Each point is reached from the start by the listed moves, each made once or not at all, plus a little noise. Say if it took an odd or an even number of moves. Then give how often each move was made.
(in the rows, 128 means zero)

Moves:
(1): [185  87  94 160]
(2): [156 205  71  54]
Start: [123  99 142 140]
Points:
[203 136  49  99] => even (1, 1)
[143 174  80  69] => odd (0, 1)
[117  99 149 135] => even (0, 0)

Moves:
(1): [189 163 145 167  91 141]
(2): [126 130  50  95 102 110]
(3): [133 174 148 103 152 194]
(4): [ 75 148 147 123 110  89]
Start: [137 141 122 143 117 115]
Points:
[198 186  54 150  54 111] => even (1, 1, 0, 0)
[149 238 102 113  58 128] => even (1, 1, 1, 1)
[203 225  74 120  77 175] => odd (1, 1, 1, 0)

Moves:
(1): [202 130  97 107  49 192 107]
(2): [159 171 174  89  93 142 128]
(3): [161 108 140 179 151 143  67]
(4): [ 94 173 120 142 134 136 130]
(5): [175  94 103  94 185 137 104]
(6): [108 124 143 130 121 163 143]
Start: [134 104 136  79 137 122 159]
Points:
[135 189 172  50 113 149 161] => even (0, 1, 0, 1, 0, 0)
[119 110 118  58 189 168 149] => odd (0, 0, 0, 1, 1, 1)
[215  55 119  95 223 138  73] => even (0, 0, 1, 0, 1, 0)
[181 155 146   7 171 158 141] => odd (0, 1, 0, 1, 1, 0)

Moves:
(1): [126 105 154 165 170 102 143 143 128 120 125]
(2): [146 135 113 143 119 158 111 132  73 105 178]
(3): [102 113 140 156 116 125 130 140 107 154 122]
(4): [141 113 109 178 114 125 106 126 134 135 109]
(5): [ 98 150 128 114 162  80 106 117 152 132 130]
(6): [130 111 142 124 160 177 124  69 110 133 115]
(7): [101 180 103 101 111 156 148 146 158 125 169]
(8): [136 126 105 134 142 191 109 174  99  87 120]
(9): [131 130 125 104 135 146 106 141 149 142 154]
Start: [110  97 175 105 120 132 152 112  97 114 141]
Points:
[ 96 111 142 139 109 249 111 102  60 143 221] => even (0, 1, 1, 1, 0, 1, 1, 0, 1)
[ 86  42 225 170 178 154 167  77  55 133 120] => odd (1, 0, 1, 0, 0, 1, 0, 0, 0)
[129  80 129 159 119 192 106 152  70  79 112] => even (0, 0, 0, 1, 0, 0, 0, 1, 0)

Moves:
(1): [142 124 122 130 126 128 107 122 163 126 143 124]
(2): [116 139 104 117 134 133 108 115 116 128 138 103]
(3): [129 146 169 120 126 124 128 113 131 111 125 146]
(4): [129 139 126 150 128 133 121 153 113 118 139 144]
(5): [101 137 141 142 148 120 125 134 129 144 138 148]
(6): [145 130 158 137 158 155 171 147 143 107 111 111]
(7): [128 146 124 132 125 114 142 119 153 115 126 121]
(8): [138 127 128 110 139 122 136 137 142 116 132 129]
(9): [110 141 134 122 119 139 145 138 156 135 133 155]
(10): [133 144 140 127 123 121 149 134 130 138 144 120]
(11): [ 97 130 133 140 108 115 115 106 125 103 169 135]
(12): [155 128 133 145 146 143 160 120 113 105 134 170]
Start: [126 147 122 133 102 126 134 150  94 136 119 159]
Points:
[ 95 228 165 175 149 143 224 172 134  67 201 214] => even (0, 1, 0, 1, 1, 1, 1, 1, 1, 1, 1, 1)
[ 81 229 186 151  92  91 149 156 185  91 213 227] => odd (1, 0, 1, 1, 1, 0, 1, 1, 1, 1, 1, 0)
[ 72 192 151 163 105 111  72 127 103  98 202 191] => even (1, 1, 1, 1, 1, 0, 0, 0, 0, 0, 1, 0)
[119 175 173 154  86 134 150 106 140  75 181 249] => odd (1, 0, 1, 0, 0, 0, 0, 0, 1, 0, 1, 1)
[ 61 230 206 162 122 145 172 167 114  96 192 200] => even (0, 1, 1, 1, 1, 1, 0, 0, 1, 1, 1, 0)
[ 79 199 156 176 135 140 157 172  83 105 189 155] => even (0, 1, 0, 1, 1, 1, 0, 0, 0, 1, 1, 0)
